Rows are points. Examples show where two turns around zero, p and q, send a point. Where does a point land after both, in the order given? Backwards means that the second turn is done in reverse. Each puzzle has new turns, and all numbers are rounded.
In the rows, 128 means zero.

Turn p:
[ 75 120] -> [145  77]
[168 107] -> [141 171]
[142 110] -> [143 145]
[170 130] -> [118 169]
[ 85 173] -> [91 78]
Turn q:
[105 156] -> [129  92]
[119  53] -> [181 182]
[142 163] -> [ 96 109]
[146 140] -> [106 129]
Where do these land?
q, then p backwards: [83 97] -> [116  75]
p, then q: [146  80] -> [ 77 134]
q, then p: [117 113] -> [120 145]
p, then q: [143 185] -> [172  89]
q, then p: [150 164] -> [150  92]

Turn p:
[157 129 145] -> [157 136 114]
[161 163 166] -> [178 104 103]
[103 100 141] -> [ 97 139 106]
[124 120  60] -> [109 147 191]
[99 75 93] -> [ 74 169 146]
[124 181 162] -> [152  73 109]
Turn q:
[ 83 100 117] -> [162 104  93]
[161 165 145] -> [103 142 172]
[120  90  98] -> [128 126  79]
[ 98 123  97] -> [131  93 102]
[178 162 183] -> [116 175 194]
Where do these land?
q, then p: [ 58 120  99] -> [128 202 146]
q, then p: [169 171 140] -> [109  90  84]
q, then p: [135 121 134] -> [134 119 132]
q, then p backwards: [155  87  87] -> [105  86 170]
q, then p: [123 141 180] -> [170 119  96]

Turn p:
[121 103 183 165] -> [161 165 179 131]
[105  73 118 101] -> [129  95 148 181]
[116 151  92  73] -> [ 99 107  72 152]
[130 152 119 158] -> [145 130 118  94]
[169 161 129 144] -> [106 145 124  80]
Turn q:
[ 81 133 168 150] -> [114 157 143 183]
[112 178 170 118] -> [159 113 141 185]
[140 120 114  93] -> [139 115  95 112]
[127 129  71 114] -> [ 99  90 108 100]
[181 123 131  99] -> [175 122 114  92]
[175  94 143 164] -> [145 169 159  84]
[ 80 119 100 159] -> [ 66 130 136 140]
Where do these land?
p, then q: [ 83 137 111 128] -> [123 123 140  81]
q, then p: [130  31 148 100] -> [103 109  34 100]
q, then p: [165 136 119 134] -> [ 97 139 140 146]
p, then q: [117 159 159 137] -> [144  86 140 128]
q, then p: [164 150  95 101] -> [ 93 100 155 157]
p, then q: [109 155 136 169] -> [164  99 119 104]
